Each row of a before or after table is a point. One or more steps were done to the points. Then noise was added and the rows were shuffled. The steps act on how far a point lies along the listed directions, d1 being the first. Name the steps. A step turns or swaps two directions, mirrors them in a line or flattens them onto one, adds a multiple of one to another, or multiplies one. Angles are multiples of 10 degrees, from the lower direction toward the higher: turns from -170 to 170, lines from 10 to 170 but not 90. Use the fewest steps. Two steps may share a direction if one is a turn and the other turns, adds or multiplies; they go together, in the order done. Otherwise the lowest direction goes first.
(in the rows, 128 means zero)

Directions:
(1): [153 168]
(2): [ 88 153]
Before (10 x 2)
[[142  76]
 [117 132]
 [144 103]
 [ 96 192]
 [154 151]
 [113 162]
 [134 119]
 [170 160]
 [151 210]
 [149 139]]
After (10 x 2)
[[107 211]
 [ 99 151]
 [154 116]
 [140 160]
 [165  90]
 [117 125]
 [137 124]
 [140 146]
 [ 68 167]
 [148 177]]
Steps: turn d1 and d2 by 30 degrees

Directions:
(1): [174  80 120 128]
(2): [136 143  84 175]
(3): [ 87  95  91 111]
(4): [103  99 161 172]
Before (11 x 4)
[[127 100 165 212]
 [125  88 128  80]
 [121 132  86 121]
 [101 145  85 127]
 [175  68 178 143]
 [115 112  83 119]
 [127  69 116 159]
 [ 81 123  85 141]
 [ 92 141 127  78]
 [146 179 172 117]
 [105 133  81 119]]
After (11 x 4)
[[143 133 128 190]
 [ 71 190  90 124]
 [118  90 131 108]
 [164 210  97 104]
 [146 104 186 142]
 [103  87 131 118]
 [106 156 111  73]
 [128  93 136  92]
 [113  90 142 100]
 [ 82  98 148  97]
 [168 137 163  93]]
Steps: mirror d1 and d4 in the line at 140 degrees; turn d2 and d3 by 80 degrees

Directions:
(1): [ 97 105  90 135 173 169]
(2): [108 118  78  85  88 112]
Before (8 x 6)
[[158 152 189 164 185 138]
 [117 124 122 105 119 132]
 [163 130 157 156 179 138]
 [126 127 130 127 129 144]
 [114 115 100 122 120 144]
 [124 123 121 118 121 110]
 [115 109  69  90  85 120]
 [144 167 153  75  28  15]]
After (8 x 6)
[[111 106  63  90  92 126]
 [111 120 120 105 119 133]
 [166 154 200 164 173 128]
 [126 122 122 117 121 109]
 [118 113 101 129 127 149]
 [130 132 134 127 125 144]
 [134 157 129  64  23  16]
 [172 125 166 154 169 132]]
Steps: turn d1 and d2 by -10 degrees

Directions:
(1): [ 72  75 121 139 145 143 121  81]
(2): [114 172 109 126 150  86  68 101]
(3): [131 109 156  93  75  75 137  97]
Before (13 x 8)
[[141 187 113  89 110  38  78 104]
 [177 181 121 154 160 153 137 205]
 [160 145 122 132 149 115 132 150]
 [107 118 128 151 150 101  90 109]
 [ 73 106 112 119 125  93  98  81]
 [111 101 146 100 102 102 118  73]
 [108  75 125 156 122 171 145 126]
 [118 121 114 130 134 131 139 128]
 [170 216 101 123 138  68  75 154]
 [ 70 115 118  98 125  79  72  51]
 [181 163 146 106  82  67 127 179]
 [132 128 126 146 156 191 144 155]
 [106 127 124 125 136 136 112 103]]
After (13 x 8)
[[ 74 102 104 136 149 129 106 103]
 [108 118 125 130 138 151 125 116]
 [119 115 119 122 128 130 148 131]
 [ 75 118  99 128 172 136  85  87]
 [161 145 123 134 151 119 125 146]
 [139 106 153 129 117 179 178 146]
 [173 235  86 148 181 103  66 176]
 [108 117 131 112 126 110 100  77]
 [173 208 122 116 117  42  69 163]
 [177 170 138 137 138 139 148 195]
 [113  55 146 135  88 156 161 113]
 [110 111 121 167 161 137 103 129]
 [135 222  75 126 178  77  46 126]]
Steps: turn d2 and d3 by -50 degrees; add -0.5 times d1 to d2
